Each row of a before or after table is a point. The points were changed in one or more steps. Then noise was added and the rows were shuffled. The steps act on columns, c1 being the first. Name the steps. A step turns or swaps two columns, mirrors them in a line or flattens them onto one, adds a multiple of one to another, or multiplies or shifts one. Angles are multiples of 10 degrees, from the lower column toward the higher: turns from -170 to 170, lines from 10 to 170 but not 90. Use the fewest steps. Two steps may share a column if one is a turn and the other turns, adds or multiplies; they go together, in the order done. Otherwise the lowest column goes first.

Before (11 x 3)
[[ 0.7  2.5 -2.9]
 [ 2.2  0.9  1.9]
 [-6.6  1.2  3.3]
 [ 0.9 -1.0  4.2]
 [-8.3 -1.6 -0.3]
 [-5.5  0.7  2.1]
 [ 1.2 -4.8 -4.0]
 [-7.0  3.1  4.4]
 [ 1.2  4.9 -6.1]
 [-5.5 -2.5  2.9]
 [ 3.7 -4.1 -6.1]]
After (11 x 3)
[[ 1.1 -0.7  8.2]
 [ 1.1  3.8 -3.1]
 [ 0.5  2.1  0.5]
 [-6.8  6.0  6.5]
 [-5.2  1.6  5.6]
 [-7.4  7.6  7.6]
 [-5.2  4.0  5.1]
 [ 1.4 -5.2 -1.3]
 [ 4.0 -7.0 -2.8]
 [-8.0  4.3  3.6]
 [ 2.6 -0.7  4.7]]
Steps: add -0.7 times c1 to c2; shift c3 by 3.0

Before (11 x 8)
[[ 5.4 -2.2  1.3  4.7  4.3 -0.7 -0.8 -1.5]
 [ 0.4 -1.8  2.2  4.0 -3.3 -7.7  0.5 -1.0]
 [ 6.5  3.7  8.9 -9.0 -5.5  5.8  5.9  0.4]
 [ 2.4  7.2 -1.8 -0.6  3.0  1.3 -2.2 -5.4]
 [ 4.0 -1.7 -3.1 -0.2  1.3 -3.4 -1.1  2.3]
 [ 1.4  5.9 -5.4 -1.6  2.3  0.7  6.4 -4.9]
 [-2.3  3.7  2.4 -4.1 -7.2  1.5  1.5  2.5]
 [ 6.6 -0.3 -3.8  7.5 -3.4 -5.3 -2.6  0.5]
 [ 2.6  4.2 -1.6  4.4  5.3 -5.8  0.4  2.3]
 [-2.8  3.7  0.1 -6.2 -2.9  7.0  4.4 -2.2]
 [ 1.1  4.3  3.4  1.6 -8.2  9.9  4.9  1.8]]
After (11 x 8)
[[ 2.0  4.3 -1.4  4.2  5.1 -5.6  0.6 -3.6]
 [ 5.5 -1.8  2.1  4.6  1.2 -0.6 -0.7 -4.3]
 [ 2.3  7.0 -1.4 -0.5 -3.2  1.4 -2.6 -5.5]
 [-2.6  3.3  0.6 -5.8 -4.0  6.4  4.1  1.3]
 [ 6.2  3.7  8.5 -9.2 -2.3  5.9  5.9  4.9]
 [ 1.1  4.2  3.5  2.0 -3.0  9.5  4.7  7.7]
 [ 1.5  6.0 -5.7 -1.5 -3.1  0.2  6.3 -4.4]
 [-2.1  3.5  2.0 -3.7 -1.8  2.1  1.7  7.7]
 [ 6.1  0.3 -4.2  7.5 -1.3 -5.4 -2.3  2.7]
 [ 0.1 -1.7  1.6  4.0 -2.5 -8.5  0.1  1.9]
 [ 4.0 -2.6 -2.8 -0.1  2.3 -3.3 -1.0  0.0]]
Steps: turn c5 and c8 by -60 degrees

Before (12 x 12)
[[-2.5 -0.1 -0.2 -5.6  1.0  3.8 -0.8 -4.3 -2.2  0.2 -4.2  2.4]
 [-4.5  1.2  4.6  0.7 -2.4  5.3 -1.0 -2.6  4.4  1.5 -5.9  2.6]
 [ 1.8  1.4 -2.7  2.3  5.1  0.7 -0.6 -1.2  4.6 -0.9  5.1 -5.4]
 [ 6.1  4.5  3.3 -0.3  2.6  1.8  2.0  0.5  0.7 -2.0  5.6 -2.0]
 [ 5.8 -1.8  1.1  1.2 -0.1 -1.0 -1.9 -1.4  1.2  3.3  4.1 -4.4]
 [-9.7 -2.4  1.5  1.6 -0.2  3.7 -4.0 -8.6 -9.2  0.7  3.5  8.0]
 [ 6.4  3.7 -0.1  3.2 -0.8 -4.0  4.8 -1.2  4.3 -2.8  0.9 -8.9]
 [ 7.9  0.8 -3.1  4.5 -0.4  2.4  0.7  1.6  2.6 -3.2  0.8 -3.8]
 [ 2.8 -0.5 -0.7  0.2  0.5  2.4  7.7  2.1  2.1  1.4  3.5 -2.8]
 [-1.2  4.4 -1.9 -1.9 -3.3  0.4 -0.1  0.4  2.3  1.7  0.3  2.9]
 [ 2.0 -1.3  0.4 -3.0 -3.2  2.1  2.2 -0.1  3.1 -4.6  6.6 -3.3]
 [-1.0 -1.8  1.7 -0.7  1.4 -0.7  0.0 -3.2  3.7 -0.7 -3.6  7.3]]
After (12 x 12)
[[  2.5   0.2  -0.3  -5.8   0.9   4.0  -0.7  -5.3  -2.0   0.7 -12.4  -3.0]
 [ -4.4  -1.7   1.3   0.5  -0.2  -0.9  -1.4  -1.2   0.8   3.1  12.6   6.1]
 [ -5.3   0.7  -2.8   1.5   5.1   1.3  -0.6  -2.7   4.4  -0.3  15.0   1.8]
 [ -1.7   4.0   2.8   0.5   2.1   2.0   1.7   1.8   0.5  -2.2  16.7   6.0]
 [  2.6   1.5   4.5   0.9  -2.4   5.2  -0.6  -0.2   4.4   0.7 -17.5  -4.4]
 [ -3.7   1.4  -2.9   4.3  -0.4   2.4   0.5  -0.2   2.0  -3.0   2.6   7.8]
 [ -2.5  -0.4  -1.2   0.1   0.5   2.3   7.6   1.7   1.7   1.5  10.5   3.0]
 [ -2.7  -1.4   0.1  -2.7  -3.8   2.3   2.4  -0.1   3.3  -4.9  19.9   2.0]
 [  7.6  -1.6   1.9  -0.6   1.6  -0.6   0.0  -2.2   3.5  -0.2 -11.5  -0.7]
 [ -9.1   4.1   0.1   3.4  -0.4  -4.3   4.8  -1.5   4.3  -2.2   2.5   5.9]
 [  2.8   4.3  -1.9  -2.3  -3.7   0.1  -0.2  -0.8   2.4   2.0   1.0  -0.8]
 [  7.3  -2.7   1.6   1.8  -0.7   4.3  -4.2  -7.6  -9.0   0.4  10.7  -9.7]]
Steps: swap c1 and c12; add 0.5 times c3 to c8; multiply c11 by 3

Before (14 x 18)
[[ -2.5   3.4  -2.6   1.3  -2.0   0.0  -2.9   0.9   3.2   6.0   3.6   0.9
   -1.9   1.9  -2.9   2.4  -2.4  -3.1]
 [  2.8   4.1  -1.4   1.1   1.6   2.3  -2.0  -2.5  -1.2   1.8  -3.1   4.9
   -3.9  -3.8  -3.1  -2.0   4.0   3.4]
 [  3.2  -0.5  -1.2  -4.6  -2.6   3.4  -0.1  -3.7   5.5  -3.8  -2.0   0.5
   -4.0   1.6  -7.5   4.6  -1.8  -5.0]
 [  0.2   4.3  -5.4   4.6   5.5  -2.0   4.4   4.8   4.1  -7.8   0.0   1.2
   -1.9  -0.3  -0.7  -5.4   4.2  -1.5]
 [  3.6  -0.8  -2.2   7.0   1.5   4.7  -7.4  -7.3   3.8  -3.3   0.1   3.6
   -9.2   1.3  -9.1  -0.1   1.9   7.0]
 [  2.5   4.0  -2.2  -1.6  -2.5  -1.7   1.3  -1.3   9.9  -3.4  -6.8  -6.6
   -8.8  -2.8   0.0  -7.6   2.3  -1.8]
 [  3.2   2.4   6.5  -1.5   2.8  -4.3   7.8  -1.4  -1.7  -4.1   4.1   0.9
   -4.5   0.4  -1.1  -2.0   4.9   0.9]
 [  3.9   4.1  -3.1   6.3   1.8   2.3   1.1  -3.3   1.1  -3.9   1.3   3.2
   -6.7  -2.8  -5.2  -1.8  -4.1  -0.5]
 [ -0.2   2.8  -0.8  -1.5   5.7  -1.6   4.6  -6.8  -0.7  -2.6   3.7   4.1
   -6.0   0.8   4.8  -2.9  -6.3   3.3]
 [  6.1  -1.5  -2.2  -7.2  -2.4  -3.9   0.7   6.1  10.6  -0.5   3.8  -4.4
   -3.9  -2.3  -2.9   1.9  -0.6  -0.6]
 [ -3.8   6.2  -2.1   2.3   5.5   7.7  -2.8   3.2   1.0   2.5   8.8  -6.5
   -7.5  -1.5   3.2   1.4  -1.0   3.8]
 [  0.4   0.9  -1.0   2.8  -4.5   2.7  -5.4   2.9   4.7  -2.0   4.0   1.5
   -5.0   0.6  -1.1   2.4  -2.1  -1.1]
 [ -1.6  -2.5  -3.4   1.4  -5.0   0.9   3.2   2.9  -1.7  -1.6   4.9  -2.0
   -6.3   2.0  -1.3  -5.5  -4.0   1.4]
 [  2.0   1.9 -11.0   0.9   3.9  -4.3  -3.7   1.4   1.6   0.9  -0.9   4.4
  -10.8  -7.5  -1.3  -3.1   6.4  -0.1]]
After (14 x 18)
[[ -3.8   4.3  -1.3   1.7   2.0  -3.7  -1.7  -3.2  -0.3   1.4  -7.8   4.0
   -4.8   2.8  -3.4   0.1  -2.7   3.4]
 [  0.7   3.4  -1.3  -1.8   5.2  -0.5   4.6  -6.9  -0.5  -2.4   9.2   4.3
    5.4  -0.2   5.0   3.3  -7.0   3.6]
 [ -7.9   2.6 -10.6   1.2   4.1   1.4  -3.6   1.3   1.2   1.5  -1.9   4.2
   -8.0   1.7  -1.6   5.4 -10.2  -0.1]
 [  2.3  -2.8  -3.7   1.8  -5.2  -4.3   3.2   2.3  -0.9  -1.5  12.2  -1.6
    2.9  -1.8  -0.9   3.4  -6.0   1.7]
 [ -3.0  -1.5  -2.0  -7.5  -2.8   3.9   0.6   6.1   4.4  -0.9   9.0  -4.4
   -0.1   5.6  -2.7   0.7  -3.9  -0.4]
 [  0.6   0.5  -0.9   3.1  -4.3  -0.8  -5.8   3.4   2.1  -1.4  10.1   1.7
    1.6   0.2  -1.2  -3.4  -5.2  -1.1]
 [  0.8   1.9   6.7  -1.5   2.7   2.0   7.5  -1.2  -0.8  -4.2  10.6   1.1
   -4.9   2.9  -1.3   4.1  -3.2   0.7]
 [  1.6   3.8  -2.9   0.9  -1.7   1.8  -3.4   0.6   1.4   5.3   9.5   0.7
    2.4  -2.6  -2.6  -1.3  -2.1  -3.5]
 [ -0.5   4.0  -5.8   5.2   5.3  -2.5   3.7   4.9   1.4  -8.0  -0.1   1.5
   -4.2   0.3   0.0   5.7  -0.7  -1.9]
 [ -2.6   4.7  -2.8  -1.6  -2.4  -3.9   1.5  -0.9   3.2  -2.9 -16.7  -6.6
   -3.7   2.6  -0.3   6.8  -8.0  -1.7]
 [ -1.6   5.6  -1.8   2.4   6.0  -4.4  -2.6   2.9   1.4   2.6  22.1  -6.2
   -0.3  -3.4   3.0  -5.8  -7.6   3.8]
 [  1.9  -1.0  -1.3  -4.7  -2.9   1.0   0.2  -4.2   2.4  -3.8  -5.1   0.6
    1.1   3.2  -7.2  -5.9  -3.7  -5.1]
 [ -2.6   4.4  -3.5   6.5   1.3  -2.6   1.4  -3.4   0.4  -4.3   2.7   2.7
    2.3   4.4  -5.5   0.5  -7.7  -0.1]
 [  1.6  -0.6  -2.2   7.2   1.7  -4.2  -7.6  -7.4   1.5  -3.2  -0.2   3.7
   -4.2   3.2  -9.2  -3.2  -8.9   7.2]]
Steps: swap c1 and c14; turn c6 and c16 by -140 degrees; multiply c9 by 0.4; multiply c11 by 2.5; turn c13 and c17 by 80 degrees

Before (8 x 32)
[[  5.7   4.4  -4.1   1.0  -4.9   0.6   2.3  -0.5   1.7  -4.0   0.5   2.0
   -3.4  -5.8  -1.8  -2.6  -0.6   2.0   6.5   5.5   1.8  -4.1   0.3  -0.9
   -0.2  -0.6  -3.0   3.9   3.0  -0.9  -4.1  -1.5]
 [ -6.9   1.8   2.8   0.8   2.6  -1.6   6.4  -5.5  -0.3   5.3   4.5  -2.6
   -0.3   1.7  -2.7   4.2  -8.5   5.4  -2.2   6.0  -2.4   0.7   1.0  -2.2
    5.2   4.1   2.5  -7.5   1.3  -2.2   2.9   2.3]
 [ -1.0   8.9  -1.0  -2.0  -0.1  -1.1   5.5  -5.5  -1.7   6.4   2.3  -1.3
    0.6   3.2  -2.2   4.5  -1.5   6.6  -2.8   5.3   4.2  -3.0   7.2   3.4
    2.4   1.5   0.6  -2.6   1.4  -0.5   6.8   2.4]
 [  4.0  -2.1   1.4   4.3  -7.8   0.9  -3.5   6.0   1.9  -2.5   2.1  -4.1
    2.4  -3.8  -3.7  -7.1  -6.8  -6.6  10.8  -3.4  -3.0  -0.5  -2.9   2.7
    6.9  -1.1  -7.8   6.7  -5.6  -8.5   0.7  -5.8]
 [  2.3   0.6   7.1  -6.8  -3.2  -3.8   2.6  -0.7   7.3  -1.3   2.6   1.3
    1.5  -1.9   6.9  -2.4  -6.0  -6.6   9.8   0.0   1.9  -2.9  -0.8  -1.4
    3.2  -4.9  -4.3   4.2   2.3  -3.4  -2.1   0.9]
 [ -7.7  -0.5   5.7   6.8  -0.6  -0.6  -7.3  -1.0 -10.4  -4.8   4.1  -4.6
   14.0  -1.3  -3.9   2.8   0.6   5.5  -3.6   0.1 -10.5   4.9   1.9   8.4
    4.5   4.2 -11.6   6.7  -2.4  -2.9   8.5  -4.0]
 [ -3.5   0.7   2.3  -1.1   2.9   0.8   3.5  -7.5   3.0   3.3   0.2   1.2
    2.1  -1.4  -0.9   5.5   2.9   4.0   4.4   1.0   3.9  -2.1   5.9  -0.5
   -3.3  -3.2  -0.9   1.0   2.5   4.4   2.3   3.1]
 [  6.9   2.5  -0.2  -1.2  -2.0   1.1  -3.4  -0.1   9.2  -2.3  -0.1   1.8
    1.8   5.3   1.9  -2.2  -7.0  -3.6   4.0  -0.9  -5.1  -2.5  -3.6   6.2
    5.0   0.2  -6.0   5.0   0.9  -2.5   1.6   1.2]]
After (8 x 32)
[[ -6.7   1.7  -0.9   1.0   2.8  -1.6   6.5   3.6  -0.5   5.3   4.4   7.5
   -0.3   1.9  -5.1   4.1   4.9   5.3  -2.3   6.2  -3.4   0.8   0.9  -2.4
    5.1   3.9   1.0  -7.4   1.4  -2.3   2.9   2.3]
 [ -3.6   0.7   3.6  -0.9   3.0   0.8   3.8   2.1   3.3   3.3   0.0  -3.0
    1.9  -1.2  -7.4   5.3  -1.4   4.1   4.6   1.0   3.7  -1.9   5.9  -0.4
   -3.4  -3.1  -0.3   1.1   2.4   4.5   2.3   2.9]
 [  5.9   4.4  -3.4   0.9  -4.6   0.8   2.3   1.5   1.9  -4.3   0.4  -1.3
   -3.4  -5.5  -0.2  -2.9   1.7   1.7   6.6   5.6  -1.0  -4.1   0.4  -0.9
    0.1  -0.6  -1.3   3.9   3.1  -1.0  -4.3  -1.6]
 [  6.9   2.7  -2.0  -1.1  -1.8   1.2  -3.6  -2.0   9.2  -2.4  -0.1   3.0
    1.9   5.3  -0.6  -2.0   6.7  -3.7   3.9  -0.9  -6.6  -2.7  -3.6   6.1
    5.2   0.3  -2.4   5.0   0.8  -2.5   1.6   1.1]
 [ -7.6  -0.9   4.3   6.8  -0.4  -0.5  -7.4   4.1 -10.6  -4.8   4.4   3.1
   14.2  -1.3  -0.2   2.5  -3.2   5.3  -3.7   0.0 -10.4   4.8   1.8   8.4
    4.5   4.3  -4.6   6.9  -2.5  -3.0   8.2  -4.1]
 [  2.2   0.4   5.5  -7.1  -3.4  -3.9   2.8  -6.6   7.1  -1.1   2.5   2.9
    1.5  -2.1  -1.8  -2.3   5.1  -6.7   9.9   0.0   1.4  -3.0  -0.7  -1.3
    3.2  -5.1  -1.9   4.1   2.3  -3.3  -2.0   1.0]
 [  4.0  -2.1  -2.4   4.6  -7.9   1.0  -3.6   2.4   2.1  -2.3   2.2   7.6
    2.2  -3.9   6.6  -7.1   2.7  -6.5  10.8  -3.3  -1.7  -0.7  -3.0   2.9
    6.8  -1.1  -3.2   7.0  -6.0  -8.6   0.7  -6.0]
 [ -1.1   9.1  -2.6  -1.9   0.0  -0.7   5.5   2.9  -1.5   6.4   2.4   1.9
    0.4   3.3  -5.0   4.5   0.5   6.5  -2.7   5.3  -1.8  -3.1   7.1   3.5
    2.2   1.3   0.3  -2.9   1.3  -0.4   7.0   2.4]]
Steps: add -0.7 times c2 to c21; turn c12 and c17 by 140 degrees; add -0.5 times c12 to c3; turn c8 and c15 by 100 degrees; multiply c27 by 0.4
